Rows are points. A path goes straight from each point to the next, and from the last back to the first. The post is the endless flat space through its rows: a point in 2 columns, a line in 3, a plane in 4, and so on, so that a path can go around it. How many times does the path go around the post? Going back the other way cancels.

Post:
[[-2  8]]
Path:
[[ 41 -19]
 [ 16  14]
 [ -3  69]
 [-41  30]
 [-64   3]
 [-22  28]
 [ 11  31]
 [ 26   4]]
Times around: 0

Post, 5 rows:
[[-13   3  26   0 -47   3]
 [-12   7  57  15 -19 -35]
 [-24   4 -23  96   2   9]
 [-10   7 -32 -43  28  60]
 [ -7  21 -35   8 -25 -64]]
Path (9 x 6):
[[-11  24   1 -36  13  29]
 [-39  49 -61 -15  12 -23]
 [-50 -26   9 -40   7   0]
 [-10 -14 -24  31  18  37]
 [ 42  -4 -69   0 -15 -24]
 [-14 -17 -47  26  -4   1]
 [-61 -19  -1 -15  19  22]
 [-53  36   7  35 -10  17]
 [ -2  25  72  14   9   9]]
Times around: 0

Post, 11 rows:
[[-21  15  19 -12 -22  37  34  17 -10   5 -10  -7]
 [ 33  -6 -19 -35  50 -35 -21 -24 -39  12  36 -80]
 [-11  38  25  19 -19 -18 -12 -43 -42  -6  -2  -2]
 [-29 -11 -27  74 -18   0   0 -27  28  18 -16  -3]
 [ 61  19  -9  -2  84 -23 -28  67 -68 -60 -32 -19]
 [ -9  11   6 -34 -21  14 -29 -39  33  -8 -45 -16]
 [ 15   9  26 -71  59 -34  49   3 -40  51 -48 -21]
 [-39  24 -14  22 -18  20  69 -82 -10 -18  10  36]
 [-10  -1 -43  34 -19 -24 -93  -5 -25 -37  49  65]
 [-45 -23   3  44  38  34 -71  -1 -22  -3 -10  40]
 [-11 -27  75   0  43 -15   2  20  72  22   3 -54]]
Path:
[[ 39 -14   1   7  70  19 -57 -17  -5 -42 -13 -13]
 [ 30  32  33  34  -5   8  -7 -18 -44   4  52  12]
 [  8 -13  37   7  65 -19   4 -27 -19  23 -25 -19]
 [-26  -4  26  15 -15 -21   1 -43 -12 -34 -14  27]
 [-49 -13  -6  21  -4 -15  -4 -15  -1  47 -39 -21]
 [-33   9 -21   1  -2   3  24  51  -4  20  -9   7]
 [  3  51 -29 -26  23  12  16 -24  -8 -13  19  20]
 [-21 -15  41  18  37  -9  -6 -30 -27  27  67  34]
 [ -1 -18 -65  16  55  25 -22  -5 -25  56 -15   8]
 [-32  25  21  47  60   4 -31 -28  -9 -31 -23  40]
 [-23   0  -1 -32  19 -29 -16   2 -23  26  -3  -5]
 [ -4 -15 -22 -14 -29 -37  22 -29  -2   2  15 -30]
 [ 49 -27  -3 -57  -9 -24  -9  -8 -11 -23   8 -15]]
Times around: 0

Post:
[[ 33 -30  -2 -27  30 -23 -10  27  21 -37 -21  41  -1  19  -3  -7   8  41]
 [-68  19 -25  -2 -18  42 -29 -44  42  21  26  31  37   3  44 -46 -13  32]
 [ 14  -2 -17  19  22  -8  34 -26 -22 -19 -32   4  -9  28 -24 -18  38 -16]
 [ 16  -2  32   3  11 -18   8 -22  10  -6 -53  47 -36  21  24   8 -35   9]
 [-30  -5 -69  34 -70  34  -9 -21  49 -11  61  18 -24 -50  11  -2  15 -32]
 [-58  -7  35  15 -30  13  21 -11  15  -2 -25  41 -15  -1 -45  20  -7  32]
 [  1 -17  26   2  17  -3  18   1  -9  25   9 -23 -30   8  -3  -9  -8  15]
 [-16 -25  14   6 -20  32   6  33 -15  28 -54   3 -34  16 -20   1   9   0]
 [ 11 -56  -6  -8  34 -31   2  15  45  21 -40  33  15 -25  22 -29  31 -25]
 [  1 -36  31  56  10  -7 -33  31  -2  -1 -47 -12  -9  -4 -25 -26 -24   6]
 [-15  -1   9  64 -33  -2   8  14  12  40 -23  -7   8  54 -15  31  -8  -9]
 [-42 -23   3  70  23  16  16   6 -22  13 -19  52 -68  16  20   1  -6  24]
 [-47  16  53 -16  -2   6 -11 -30   0 -36  45  14  25  60   3  -5  23 -49]
 [-21  92 108  12  38  89  16 -17  96  14 -11 111 -11  60 -42   6 -56  30]
 [-17 -25  46  10 -34  -5  26  34  28 -19 -47  -2 -19  30  -8 -36   1  22]
 [ -2 -24  27  48  -2  37  44  20   6   2 -51 -20  28  12  10  38   1  -2]
 [-10  66 116  48 -33  42  -9 -14  63   3 -23  52  -5  41 -24  28  26  35]]
Path (23 x 18):
[[ 25  -9  -4  60  36  31  14  21  19   4  -8  -3 -18  37 -22 -40  -2  -8]
 [ -1 -16  19   3   0 -15 -31  15   7  -4 -35   7 -24  39 -14 -24  19  29]
 [-18  14  12  -1 -24 -31 -12 -10  42 -14 -27  -2  21  20  -2   1  40  13]
 [-48  -4  27  11 -20 -21  23  26 -43  55 -16 -29 -46 -10 -37  18 -41  36]
 [-49  30  53  58 -15  -9 -10 -13  20  70  17  49 -36  21 -47 -31  55  -6]
 [-56  -3   7  29  22  10 -23  44 -18 -13 -46  13 -32  24 -32 -59  -9  -1]
 [-14  -2  19 -16 -10 -15 -40  -2  28  -6 -66  26 -39  34  26  12  30  30]
 [  7   2  13  62  11  44 -30 -28  47  40 -26 -19   2 -12  37 -50  25 -36]
 [ 22 -25  26  -7 -11  42  15   4   5   2 -24  48  -1  10 -45  18 -29  32]
 [ 47  -1 -37  11  15  22  -5  26  28   3 -54  49  27  24  56   1  36  42]
 [-26  -6   4  -4 -14  -3 -51   3   4  25 -13  10  11 -84 -47 -39 -20  21]
 [-44  -6  84  50 -45  26  30  22  34  29 -47  -1  22  32  19  15 -29  25]
 [  5  15  48  34 -55  30   9   8  11  17 -26 -12 -48  42 -26 -21  37  43]
 [ -3   1  14   0 -25  51 -32  -1   0 -17 -39 -12 -28 -18 -25 -14  45  70]
 [-53   1  45  12  -5 -14 -60 -18  -9  -3 -25   6  -9  30 -16  -4 -50  22]
 [  2 -29  -1  30  28  27  14  51  48  53 -32  30  -4  52 -25  12 -18  -6]
 [ 23  -8   5  21  31  71  28  41  29  36   1 -39 -69  27 -15 -18 -38 -40]
 [ 23  22  52   1  43  22   7  -6  20  -3  15  33 -51  53 -26 -31 -11   5]
 [  5  29  36  80 -72 -16 -15 -64  18  14  -2  26 -40  26   4 -27  -2 -25]
 [-28 -15  41   5   5  36  16 -19  56   7  14  66  28   7   2  -1 -21  50]
 [ 22 -28 -48  47  59  63  31 -11   2 -14  14  41 -27  -4 -28  49  22   2]
 [-26   3 -13   4  50  10 -15 -18  19 -15 -13  58 -19  19 -28 -23  30  26]
 [-19   0  25  71 -23  25  32   9  50  14  -3  20  -6  87 -44   9  83 -10]]
Times around: 0

Post (17 x 18):
[[-13 -13  -3  24 -11 -49  -4   1 -11 -11  -2 -41 -42  18 -45  44   8 -15]
 [-17 -49  77  -1  13   4 -53   0 -23 -12  -6 -24 -32 -16 -47   4  13   9]
 [-33  51  17  33  23  -2  -6 -53 -48  18  37 -25 -14 -40   5  34   7  -2]
 [ 12  20 121  -3  57 -26  78  -7  67  -6 -76  -6 -30   3  46 -21   7   6]
 [ -4  -8  57   3  23 -21 -25 -34   3   2 -29  27 -24  17   8  19   7  36]
 [ -1  28  41   4  37 -12 -46 -16 -36 -21  46  -7  20  10 -20  45  -1 -25]
 [ 54  18  34  38 -70  -7  14  25   9   2  22  82 -20  -3  -9  -2  23 -22]
 [-67  21 -48  78 -60  64  -2  -4 -16  -5 -26 -34  33  20 -41  -7 -29 -36]
 [ 26 -12  35 -14 -16 -54 -16 -24 -31   4 -16 -48 -25  -7  -4  -2 -22 -17]
 [ 22 -12 -23  -7 -19 -18 -12   5 -29  -3   5 -57 -15  41  -4  -9  38   9]
 [-45 -29  39   6  14  18 -16  15 -61 -31 -29   4 -22 -12 -32 -51 -27  25]
 [ -1 -13   9 -19   9  24 -13   8 -65  52   3   6   2  39 -12  47  10 -10]
 [-38   5  -6  64  -4  10  -7  -7 -72  10 -25  -4  43 -27 -44 -35  23 -30]
 [-48   4   1  -7  20  15 -26 -38  19   2 -29   7 -71 -10 -47 -34 -10 -29]
 [ 34 -24  -6 -19  22   7  -6   5  14  35  42  10  32  20 -23  41 -12  23]
 [  8 -58  33  27  45  -7 -16  -2 -13  31  60  13   5  37  18 -21 -21   2]
 [-28  17  15  41  15  11 -32  24  24  -3  -7  20  -9 -34  46  21  -6 -18]]
Path (25 x 18):
[[-17  53  28  48 -23  12 -51  -3 -83   3   4  31 -25 -17   0  26 -39  -9]
 [ 13  -6  25   5  68  -8  19  -9 -14 -13 -18 -15  12  26 -27 -40  29  12]
 [ 22 -41  63  54 -13 -34 -46   8  29 -15 -28 -33 -21  37  25  12 -22 -10]
 [ 24  10  39   0  21 -62  -3  18 -36 -22  21 -24  -3 -33 -31 -23  11   3]
 [-41  13  14  -5  59  -9  -5 -25 -36  57  21   0  26 -13  24 -13   1  21]
 [  1 -30  14 -34  46 -34 -35  11   4 -45  22  -1  30   9 -32   2  12   5]
 [ -3 -39  53  23  27 -17  -4 -30  60  -3  22 -34 -14  12 -10 -17 -25 -58]
 [ -8  -2  77   0   1 -43 -41   7 -26 -32  -9 -28  12 -26  13   3  37 -29]
 [-27   2  15  34   5 -59 -43 -15 -75  27 -16  17   4 -40 -16  29 -29  -9]
 [ 33  -4  36 -41  25  -1 -25   5  -5  15  -8   5 -53 -19 -13 -61   2  15]
 [  8   4  12  52   6  12  11   4 -17 -35 -22   3   7   1   9 -19 -50   8]
 [ -1  -2  50  14   0  -1  30 -13 -25  -2 -32  10 -58  -6 -16   6  10 -52]
 [-38 -24  14  -3 -13 -44  16   6 -62 -58 -39 -33 -31  12  -9 -28 -10 -37]
 [-55  11  30   5  11   0 -70 -47 -55  39  64  14  -2 -28 -22  39  16  -8]
 [ -9  13  18  32  -7   8  34 -21   8  66 -12 -40   0   4  -3  -4   3 -19]
 [  2   5  22  18  35 -19 -12 -26  -8  42 -33 -49 -40  23  70 -10 -55   2]
 [  7  18  26  29  15  -1 -22 -32   7  10   3 -49 -11  65 -57   4  -9 -52]
 [ -8  14  24  21 -27 -51 -70  28  32 -23 -22 -42 -31 -32 -34 -11  28 -14]
 [  1  41 -21 -37  -7 -25 -29 -10  -7  -8   0 -51  23 -17 -33  39   5 -32]
 [ 31 -31  48 -13 -43 -17 -16 -32  14  -1 -31   8 -15  18  12  27   6  71]
 [-33  -3  -6  14  -4  10   6 -34   0   1 -15  11 -15 -37  -2 -39 -21  -2]
 [-33  -6  54  -3  17 -37 -12  15  -5  -9 -48  10  31  28 -30  55  48 -34]
 [-66  17  -8  28  20  24 -58  10  14  11  18  41 -37 -17 -16  44 -26 -37]
 [-15  54   8  38 -59  47  41  20 -16  24   8  32   2  23   9  48  -2  17]
 [-58 -13  28  19  16 -21 -12  17  22   5 -32 -63  22 -22 -60  -1 -43   1]]
Times around: 1
